Every row gives one point. Each copy is the shape, with its points in the same order, stretched, turned, moved and blurred by noise. Is it also mirrored, or only turned?
In the rows, 128 means zero.

Shape, 8 rows:
[[123 132 132]
 [ 80 100 160]
 [100 111 166]
 [128 162 109]
 [ 90 104 130]
 [168 138  88]
 [101 144 161]
 [122 124  88]]
Copy 1:
[[143 123 136]
 [198  63 142]
 [197  85 139]
 [ 98 158 164]
 [154  75 137]
 [ 63 155  98]
 [178 120 176]
 [ 82 118 127]]
Copy 1 is: only turned
Copy 2, 8 rows:
[[130 148 116]
 [116 203  78]
 [112 177  76]
 [161 128 144]
 [121 183 115]
 [133  95 170]
 [141 169  79]
 [134 138 162]]
Copy 2 is: mirrored
Copy 3:
[[112 140 127]
 [ 98 176 152]
 [116 179 149]
 [ 93 119 106]
 [ 96 138 149]
 [129  80 105]
 [103 180 121]
 [102  89 137]]
Copy 3 is: only turned
Copy 4 (8 x 3):
[[110 132 117]
 [ 60 148 129]
 [ 79 154 135]
 [150  92 117]
 [ 89 128 117]
 [154 117  86]
 [109 129 150]
 [125 101  96]]
Copy 4 is: mirrored

Shape, 7 rows:
[[120 129 155 143]
 [146 119  87 141]
 [101 135 159  84]
 [101 135 104 173]
 [144 159  80 118]
 [ 77 139 120 127]
 [102  99 179  92]]
Copy 1 (7 x 4):
[[127  85 111 122]
 [ 99 144 117 109]
 [177 126 136 135]
 [ 98  89 117  80]
 [100 161 147 114]
 [143 113 135  91]
 [189 111 112 143]]
Copy 1 is: only turned
Copy 2, 7 rows:
[[107 146 152 139]
 [189  72 142  95]
 [ 99 178 117 136]
 [127  50 150 154]
 [193  68 122 130]
 [101  94 120 160]
 [ 85 212 129 106]]
Copy 2 is: only turned
Copy 3 (7 x 4):
[[148 155  99 123]
 [106 118 182  93]
 [147 116  74 178]
 [122 188 150 127]
 [122  89 196 129]
 [130 173 112 181]
 [142 136  44 156]]
Copy 3 is: only turned
Copy 4, 7 rows:
[[130 101 138 142]
 [135 139 108 107]
 [115 126 155 186]
 [106 118 127  98]
 [107 130  89 118]
 [ 86 128 144 137]
 [132 136 173 186]]
Copy 4 is: only turned

Shape:
[[128 163 146 159 133 154  70  88]
 [149 117 123 175 161 148 154  94]
 [132 153 121 147 150 143 144 141]
 [166 141 144  38 126 144 137 136]
 [161  65 120  23 150 146 134 146]
 [163 152 104 157 150 160 139 123]
 [160 118 138 165  80  58 143  91]
 [123  91 101  47 110 102 159  96]
 [162 155 110 159 118 159 158 119]
 [161 161 143 156 152 157 146 141]
 [ 94 158 134 134 150 102 161 103]
 [ 82 162 102 172 145 150 145 113]
 [109  98 123 172 118 146 151 133]
 [145 159 103 161 154 131 101 136]]
Copy 1 (14 x 8):
[[101 122  81 130  64 136 139 122]
 [ 64 149 104 147 125 153 119 106]
 [109 141 112 137 117 131 113  93]
 [154 120 134 164 141 129 189 133]
 [133  95 159 135 193 147 173 167]
 [ 94 119 108 154 115 138 101  87]
 [ 45 171 112 181  86  91  84 183]
 [ 80 113 192 133 155 105 178 154]
 [ 90 131  95 163 117 115  97  94]
 [121 152  81 160 115 144 112  94]
 [ 93 168 150 119 101 128 164  98]
 [ 82 131 130  98 104 117 124  69]
 [ 70 136  99 113 143 107  92 131]
 [101 118 116 133  88 135  80 108]]
Copy 1 is: only turned
Copy 2 (14 x 8):
[[ 98 144  71 102 192 133 121  69]
 [156  76 156 121 172 110 117 100]
 [157  98 110 107 137 131 136 125]
 [ 57 100  88 128 137 183 119 175]
 [ 69  86 121 183 118 134 126 219]
 [157 106 115 128 166 153 130 112]
 [115 188 207  92 159 161 135 138]
 [ 89 119 165 128 121 113  67 183]
 [159 112 133 114 153 163 107 106]
 [144  96 115 108 145 159 148 115]
 [145 106 140  71 143  97  91 122]
 [181 109 117  90 141  81  82  79]
 [162  99 169 126 111  84 122 107]
 [154 151  92 119 174 153 147 118]]
Copy 2 is: only turned
